Each wall is flat, endless, passes through zero and stands at right angles to its row. A trip goes straight from one point to another. Which walls does it cross, in order?
In the rows, zero is written as 128.

Walls:
(1): [136 109 186]
(2): [126 168 120]
(3): [109 128  82]
Trips:
[159 110 113] to [192  98  94] -> none
[ 74 141 135] to [139 151 144] -> 1, 3
[107 143  89] to [113 103  93] -> 2
[100  89 172] to [118 106 153] -> none
[124 121 162] to [126 202 187] -> 2
[ 71 151 167] to [161  73 135] -> 2
[141 148 173] to [132 166 130] -> 1
[ 99 128  76] to [ 86 139 152] -> 1, 3
[100 201 177] to [ 78 141 137] -> 3, 1

Walls:
(1): [135  85 138 136 151 119]
(2): [114 150 147 118 143 117]
(3): [173 109 163 128 123 142]
(4): [119 109 109  78 112 152]
(5): [171 165 148  99 115 158]
(6): [ 89  80 112 115 122 147]
Trips:
[112 104 133 145 138 124] to [108  96 179 155 108 110] -> 3, 2
[ 66  71 106 149  93 130] to [169 138 116 112 143  94] -> 6, 4, 3, 5, 2
[102 135  84 121 152 181] to [157 148 116 133  98 100] -> 5, 6, 4, 3
[124 173 120 109 132 110] to [154  94 163  91 149 163] -> 4, 3, 1, 6, 2

Walls:
(1): [110 116 133 104 141  87 144 167  94]
(2): [133 170 112 118  72 152  66 134 114]
(3): [150 113 106 192 100 185 131 138 165]
(4): [153  90 130 150 122  76 148 140 148]
(5): [110  74 114 137  84 128 130  88 129]
(6): [174  71 122 161 136 153 155 109  50]
(7): [167  97  61  94 146  80 107 101 140]
(8): [ 91 123 133 185 122 119 114 156 158]
Trips:
[144 108 134 100 129 176 158 109 132] to [157 166  82 140 169 142 108 114 140] -> 7, 5, 2, 6
[183 136 169  91  98 170  98 148 176] to [106 135  84 110 112 210 181  92 148] -> 5, 6

Walls:
(1): [102  86  92 133 137 161  99  77 144 168 124 115 207 150]
(2): [ 59 124 103 103  99 153 127 109 147 129 112  93 136 115]
(3): [172  89  54 125 146 118 102 120 143 153 137 149 105 159]
(4): [ 83 226 133 140 117 143 152 140  56 144 116 116 123 158]
(5): [104 125 106 121  93 112 108 137 119 160 133 106 169 151]
(6): [174  85  77 114 121 155 209 137 152  94 136 153 184 177]
Trips:
[126 191 126 105 134 166 127 131 137 161 127 181 122  42] to [140 167  91  67 167 160 130 133 131  72  74  99 119 171] -> 6, 3
[135 139 135 140 153  83 138  94 165 174 110 121 117 103] to [131 143 139 126 134  98 142 104 130 121 108 212 114  84] -> 1, 3
[148 180 124 168 139 186 138 205  90 111 134  88 118 106] to [108  78 157 102 111 150 128 122  98  60 133 165 120 142] -> 6, 4, 2
[131 111 111 180 150  92 148 166  95 192 162 147 183 107] to [121 135 154 170  84 150 166  83 134 145 133 169 160  71] -> 3, 5, 2

Walls:
(1): [123  96 176 127 178 142  96 138 147 120  97 190  98 157 173  76 120 143
 120 142]
(2): [109 133 169  99 156 112 112 127  75 157  83  82  87  83 137 103 178 138
 158 147]
(3): [163 147 142 187  89  97 138 144 122 113 104 150 151  79 118 186 181  87
 186 129]
(4): [127 102  74  93  76 139 162 123 114 169 158 109 142 117  94 134 113 134
 103 116]
(5): [142 100  63 218 182 110 126 155 131 103 113  82 152 167 134 175 133 161
  83 179]
(6): [ 91 134 167 155 136 144 120  68 188 128  97 149 173  89 106 154 144 148
  91 119]
(7): [178 149  70 106 114 140 136 121 133 139 152 153 168 103 154 120 138  75
 202 169]
(8): [ 94 144 171  86 134  89  72 142 131 173 181 146 137 214  95 124 146  67
 115  91]
(9): [103  36 137 145 100 112  68  95 167  91 101 206 196 122 128  95 161 102
 189  86]
(10): [115 135 176  60 126 101  78 170 153 119 128 113 111 155 161  84 125  91
 138 127]
(11): [105  94 117 165 169 137 151 140 161 110 169 111 184 106  69 136 135  71
 145  79]
Trips:
[116 140  82 162 120 147 158 189 123 122 116 170 119 186 136 122  97 123
  80  74] to [143 154  98 119  98 134 135 122  94  91  70 119 146 132 186 173 110 201
 153 126] -> 11, 8, 1, 3, 4, 7, 2
[145  66 134 168 142  70  87 116  85 119  50 154 164 109 181  88  89  67
 129 133] to [118  96 120 123 126 125 163  86 159 128 107 117 119 141 123 143 165 142
 134 126] -> 6, 11, 10, 7, 4, 1
